Each row of a before or after table is a point. The points were changed in one or more steps. Then noise was added and the rows were shuffled. The steps act on columns, c1 being the first. Write out the steps. A step turns or swaps two columns, mirrors them in a line or flattens them onto one, adds a multiple of one to another, or multiplies or shifts one. Angles are multiples of 10 degrees, from the lower column toward the higher: turns from -170 to 170, lines from 10 to 170 but not 90. Use the fewest steps. Two steps may share a column if one is a turn and the other turns, adds or multiplies; they go together, in the order done. Otherwise the lowest column goes first.
In the rows, 128 means zero.

Before, 11 rows:
[[123 137]
 [115  98]
 [144 136]
 [122 134]
 [168 117]
 [128 145]
 [122 130]
 [120 161]
 [122 124]
 [111 126]
 [151 101]]
After:
[[178 135]
 [199 111]
 [111 130]
 [127 140]
 [114 134]
 [103 151]
 [ 77 127]
 [110 132]
 [ 89 108]
 [111 125]
 [249 121]]
Steps: multiply c1 by 3; multiply c2 by 0.7

Before, 8 rows:
[[112 124 124 165 161 136]
 [125 116 125  59 162 138]
 [154 152 151 164 138 140]
 [134  79 145 125 127 201]
 [108 157  84 137  43  95]
 [166  89  97 138 157 168]
 [ 69 145  99 161  35  39]
 [ 88 135  88  81 130 178]]
After, 8 rows:
[[109 159 109  92  42  98]
 [ 70 147  88 101  35  39]
 [137  80 131 144 130 201]
 [ 84 134 169  82 126 179]
 [152 152  97 156 142 140]
 [167  86 109 100 158 167]
 [126 121 195 113 159 139]
 [111 122  91 126 160 132]]
Steps: turn c3 and c4 by 80 degrees

Before:
[[124 150 126 109 195 104  73 119 146 146 170 169]
 [173  81  75  98 206 137  93  69 202  58 144 142]
 [196  77 112 149 129  70 128  87 102 147 108  86]
 [158  62 116 106 147 169 120 132 147  58 173 101]
 [139  70  41 158 109 123  79  73 201 113 172 124]
 [172 113 144  79 202 177  85  97 145  98  77  76]
 [164 127  98 143 134 109  80 107 155  95 116 172]
 [175 106 125 130 136 103 156 175 157 160  99 141]
 [ 97  59 151 105 126  85 152 162 102 145  84  93]
 [ 96  66  71  98 180 107  78 180 106 107 157  99]
 [102  64 129 127 169  77  82 172 194  89 122  68]
 [107 132  66 107 191 102 148 152 116  81 161  93]
 [159  84 133  65 117  69 118 146 160 128 104  71]]
After, 13 rows:
[[ 97  63  72 118 170 107  80 183 107 147 159  99]
 [103  64 126 120 157  77  78 170 192 165 124  70]
 [107 124  68 126 181 100 148 151 114 175 157  91]
 [163 133  97 130 123 113  80 107 154 161 117 173]
 [121 145 127 131 188 105  70 121 148 110 169 167]
 [170 106 147 123 190 179  86  94 146 158  75  81]
 [171  76  74 119 197 139  94  69 197 199 144 144]
 [158  71 134 118 106  67 117 147 158 129 102  70]
 [194  85 111 120 119  71 127  90 102 113 107  87]
 [175 112 124 125 127 102 154 175 155  94 100 138]
 [ 99  57 150 112 119  87 151 159 102 112  82  95]
 [136  76  43 121 101 123  81  72 199 146 171 128]
 [160  60 113 118 136 170 120 133 150 196 172  99]]
Steps: flatten c2 and c4 onto the line at 10 degrees; shift c5 by -10; multiply c10 by -1
